Rows are points. Before rounding, the points of a table are all equally far from one centre. They may lie mostly on one side of it. Where is the centre, to within rounding?

Points, 9 rows:
-17	37	-18
48	-29	10
48	30	-23
55	10	0
33	40	-17
-12	27	9
-4	39	-4
39	-28	19
-41	-2	-6
Centre: 10	-10	-25

Points (12 x 9):
39	8	27	40	-15	16	3	32	29
49	36	36	47	-30	-7	23	18	22
2	21	15	35	-18	-26	20	14	44
58	53	-24	-1	-16	-8	24	17	27
44	26	26	49	-29	-34	23	3	17
9	22	9	50	21	18	3	18	-15
12	59	-23	34	-20	-11	21	-9	24
40	-7	13	48	5	-24	-5	-4	29
28	56	1	0	-38	-29	55	-19	9
45	39	-11	45	-9	-10	40	13	41
40	52	6	-5	-17	7	-13	19	42
46	21	-3	41	-24	-2	-3	21	-12
Centre: 31	23	16	5	3	4	25	-13	9

Points (24 x 18):
10	8	15	-38	13	-1	7	37	-8	-38	-23	33	15	5	-31	-11	-20	-27
16	24	3	-35	-17	17	-42	67	43	-1	5	29	10	-2	-43	-19	-9	-16
-39	-19	-16	-6	-13	19	-36	18	20	-33	-18	15	-8	26	-61	30	-17	-8
5	-16	-9	-13	11	16	-32	7	23	-48	-30	12	-8	4	-52	7	-30	-26
2	5	11	-16	-10	-6	-18	25	34	-56	17	47	-9	30	-66	-13	-3	-3
-30	-26	3	-55	3	13	-48	63	19	-26	17	63	-8	11	-15	-27	-1	-43
-15	14	-10	-38	-1	-22	-27	44	-21	-35	-7	20	12	11	-24	25	-6	-32
26	15	-11	-23	-6	35	-9	50	20	-42	1	20	5	-13	-67	-3	12	-35
18	15	15	-46	-24	6	-11	9	35	-56	-8	55	-3	1	-29	32	-10	16
2	8	-11	-78	-23	27	8	59	9	-18	25	0	11	-13	-35	3	-22	-15
3	11	4	-27	29	20	-14	52	22	-34	9	1	12	12	-29	-9	-28	-45
-33	-20	8	-43	-34	0	-8	36	9	-44	18	16	-25	-21	-54	-1	-19	-32
-7	-10	-30	-37	-42	18	-25	28	-11	-62	-33	23	18	2	-33	-21	-16	1
-5	0	13	-53	-29	-2	-26	55	28	-19	26	20	-3	-17	-67	15	20	30
26	2	-10	-38	-7	-15	-27	46	38	-4	-5	-12	19	6	-67	-22	27	-11
19	-6	-1	-56	-11	-5	-33	41	36	-51	23	56	39	20	-57	0	38	2
-16	12	-25	-53	-8	-23	-12	27	17	-38	-21	6	10	-15	-51	22	-12	-8
3	5	21	-35	-20	-11	-37	29	41	-50	22	56	3	-5	-64	4	21	3
-10	-2	0	-76	-36	-4	-1	46	25	-12	-15	65	-6	3	-46	-3	25	-22
3	10	2	-32	-11	-37	-25	41	12	-29	21	56	0	19	-44	-15	-14	-7
28	-21	-9	-31	-39	8	-9	15	43	-24	-43	28	34	-18	-61	-7	0	-5
-1	-25	7	-43	-1	5	-23	30	11	-2	-4	23	13	19	-69	-6	-35	-24
-9	-22	-23	-35	-52	2	-26	70	38	-37	17	49	5	1	-31	-40	-23	1
-3	12	-27	-49	-14	7	-43	28	21	-20	14	49	17	8	-75	22	25	-4
Centre: -3	-30	-13	-26	-12	15	-11	21	28	-18	13	20	8	1	-4	0	21	-4
